Every row gives one point. Each table stands for the endless flat space through its points: a line for two points, a plane for three, and so on. The two share one point or none. Which?
(in the rows, 128 means zero)

First (2 x 3):
[[121 136  99]
 [119 133 102]]
Second:
[[107 141 110]
 [127 106 105]]
They share: [115 127 108]

First:
[[124 125 133 151]
 [124 124 129 151]]
Second:
[[123 116 119 157]
 [125 128 123 145]]
They share: [124 122 121 151]

First, 4 rows:
[[113 131 151 148 118  86 122 139]
 [103 131 173 147 122  95 106 171]
 [ 91  94 177 173 142 132  95 166]
 [157 106  99 134 106 111 131 130]]
Second, 4 rows:
[[129 105 142 137 127 132 125 138]
 [110 117 165 147 125 103 119 158]
 [141  94 146 115 144 137 135 139]
 [145 106 110 163 116 129 103 119]]
They share: no point

First (5 x 11):
[[117  98 140 114 178 206 166  73 135  70  89]
 [128 114 139 109 144 165 133 102 140 102 130]
 [130 100 115 100 140 145  95 127 165 134 179]
 [147 116 132 112 130 164 136 105 139 104 141]
 [152 120 169 104 104 127 141 103 169  98 159]]
Second:
[[121 107 131 108 124 158 116 102 154 113 158]
 [146 102 151  98 164 148 141 112 169  98 138]]
They share: [131 105 139 104 140 154 126 106 160 107 150]

First, 2 rows:
[[127 128 145 104 121 107 148 134 123 138 123 101]
 [113 126 145 108 111 105 160 124 131 138 115  85]]
Second:
[[134 121 133  88 126  98 126 135 115 134 131  93]
 [128 131 146 106 134 118 146 134 118 133 125 123]
 [152 139 166 118 102  98 162 162 130 161 125  99]]
They share: [134 129 145 102 126 108 142 139 119 138 127 109]

First (6 x 18):
[[113  83 103 110 155 160 115 173  72 143 143 159 110 163  98 138 141 111]
 [173 123 176 150  95 151 114  91  87  94 155  96 122 130 164 143 197 145]
 [156 118 144 165 127 168 105 126 110 122 177 110 136 151 147 160 170 154]
 [ 97  59  54 114 191 181 100 215  77 176 175 166 130 192  72 173 113 113]
 [142 112 129 175 139 164 117 133  94 128 186 138 163 168 133 168 151 136]
 [120  65  81  99 160 172 100 186  62 155 164 147 117 175  91 166 142 112]]
Second (6 x 18):
[[ 99  81 140 161 113 143 119 134 108 140 184 133 116 160 150 143 119 157]
 [113 117 166 144 133 129 116 159 110 137 155 129 128 144 146 140 131 150]
 [113 114 142 141 127 141 140 135 122 146 158 141 137 120 146 131 110 162]
 [135  97 144 155 142 137  93 149  65 119 151 111 126 176  95 160 195 106]
 [ 91 109 160 154 122 142 126 154 126 134 168 133 108 144 174 124  99 170]
 [131  84 136 161 141 156  86 131 103 118 182 131 121 184 123 160 160 121]]
They share: no point

First (2 x 24):
[[107 115 122 105 166 132 172 129 146 105 159 121 125 134  98 135 115  98
  128 126 162 166 129 166]
 [155 145 158 141 124 174 124  81 116 111 141  73 155  98 146 141 163 104
  110 120 120 118 135 142]]
Second, 4 rows:
[[128 148 129 151 116 153 146 134 130 137 156  91 147 138 120 153 153  94
  116 107 155 168 116 165]
 [122 121  89 162 151 129 163  99 104 102 117 130 107 131 155 120 127 134
  152 159 111 121 147 160]
 [138 129 185  80 153 169 137  97 152 102 173  72 161  93  99 146 143  78
   94 103 157 149 127 142]
 [132 120 173  83 164 153 142  86 142  97 160  79 143  86 116 137 137  90
  104 123 139 140 136 133]]
They share: [131 130 140 123 145 153 148 105 131 108 150  97 140 116 122 138 139 101
 119 123 141 142 132 154]

First:
[[102 155 144 171 116 122 106 168 154 128 156 119 149 146 150  82 121 134
  123  99 130  87 126 147]
 [ 90 167 147 198 117 125  94 174 152 128 156 132 169 166 139  69 121 171
   96  80 122  84 123 135]
 [ 96 161 129 199 114 133 106 172 157 121 154 138 164 141 133  64 130 166
  102  87 121  84 141 125]
 [117 165 122 167  95 144 153 150 156 157 163 123 145 126 170  55 144 125
  130 125 116 129 145 158]
 [ 93 129 158 143 158  90  59 159 122 127 147  86 136 158 148 116 115 120
  133  79 133  75 103 155]
 [112 155 110 205 105 147 139 150 152 127 140 143 156 128 135  68 135 157
  100 106 130 104 163 117]]
Second:
[[117 140 140 161 122 124 109 146 145 134 150 111 128 118 152  99 120 112
  136 106 145  81 139 138]
 [111 130 126 159 110 120 121 160 145 118 134 115 140 134 138  89 136  98
  138 118 147  97 131 138]]
They share: no point

First (7 x 24):
[[134 167 129 101  99 155 117 122 186 147 143 144  85 181 166 105 142 127
  134  68 114  94 140 149]
 [163 147  53 118  89 114 104 125 177 130 148 148 109 192 138  90 159  87
  149  78 124  81 151 155]
 [146 156  85 132  97 134 131 129 148  99 121 169 106 155 127  89 141  95
  169 118 120  81 186 169]
 [173 161  75 127 147 150 180  91 135 149  76 176 102 129 148  54 148  76
  106 109 138 116 124 194]
 [120 153 105 111 148 122 166  97 109  96  87 174 145  85 140 111  96  75
  126 157 128 113 136 134]
 [160 142  77 118 103 133 120 100 180 156 135 140  91 191 146  78 159  98
  121  59 131 104 123 169]
 [138 140  97 114 129 138 144 106 136  97 116 171 129 128 142 102 130  88
  138 132 123  98 167 147]]
Second (2 x 24):
[[120 153 125 126 130 163 119 113 166  93 145 133  99 176 128 110 119  77
  154  83  97  84 169 159]
 [144 105  89  96  82 121 143  89 130 129 109 163 129 140 140  80 155 113
  106 119 139 114 145 135]]
They share: no point

First (3 x 24):
[[114 153 102 131 127 137 100 164 141 135  76 149 180 131 131 116 113 197
  111 140 126 136 158  97]
 [124 153 114 136 136 136 100 150 134 136  85 151 172 138 131 130 120 184
  115 136 137 136 153  98]
 [138 151 134 145 153 147 106 124 119 131 100 161 162 145 131 156 143 155
  111 140 160 130 138  93]]
Second, 3 rows:
[[144 164 139 139 169 130 114 103 135 128 119 175 161 133 108 164 129 151
  141 148 162 126 149  86]
 [149 145 140 142 149 131  88 139 110 148  90 125 136 169 160 140 154 154
   99 108 145 131 135 102]
 [149 156 141 135 164 127 102 120 125 138 106 145 141 150 137 146 149 147
  117 128 148 121 141  88]]
They share: [144 153 138 146 154 134 100 122 120 138 103 155 156 152 131 158 134 158
 123 128 159 136 143 100]

First:
[[107 152 106 119 105 147 145 119 135 123 150  95 131 162 128 148 145 110
  114 148 122 139 126  91]
 [103 148 105 120 107 155 140 122 128 128 152  90 133 168 133 149 152 115
  107 154 115 135 121  84]]
Second:
[[121 156 105 107 100 143 136  98 154 120 158 106 149 133 136 148 118  87
  105 160 138 157 110 120]
 [123 159  96 110  90 125 147 121 157 106 164 112 126 157 111 145 110 114
  130 142 126 158 131 107]
 [117 150 113 131 100 129 164 122 148 118 146 104 115 145 116 134 134 103
  125 116 142 145 148  96]]
They share: no point

First, 3 rows:
[[105 150 136 136 143 126 160 125 128 126 100 148 149 132 128 153 132 142
  122 153 120 122 135 159]
 [ 95 142 148 122 159 119 181 132 122 109 114 138 125 138 136 136 128 153
  106 167 131 115 147 150]
 [103 140 102 171 135 126 125 125 103 152  86 146 189 122 152 179 134 140
  130 118 111 108 108 160]]
Second, 7 rows:
[[113 117 155 113 123 125 159 135 124 118  99 158 174  80 122 177 105 195
  108 155 110 129 134 159]
 [107 136 155 142 130 149 154 133 107 110  91 150 164  90 131 170 111 179
  110 134 133 125 140 173]
 [122 150 158 161 149 168 155 137  97  87  88 127 172  96 143 162 119 161
   95 114 143 121 169 162]
 [135 148 135 137 152 169 163 159 133 122 106 148 152  78 168 166 127 148
   81 138 134  93 169 162]
 [100 115 153 147 125  84 128  92 101 114 104 153 173 142 116 127 148 150
  136 134 109 161 111 172]
 [ 92 133 124 147 140  97 160 122 130 156 109 173 147 130 127 152 128 138
  135 172 121 117 112 173]
 [ 65 154 133 140 124 120 153 108  97 123  69 132 169 154  95 187 104 181
  157 143 111 135  96 149]]
They share: [103 146 128 144 143 125 153 126 120 131  98 146 157 130 136 158 132 143
 122 145 119 117 129 158]
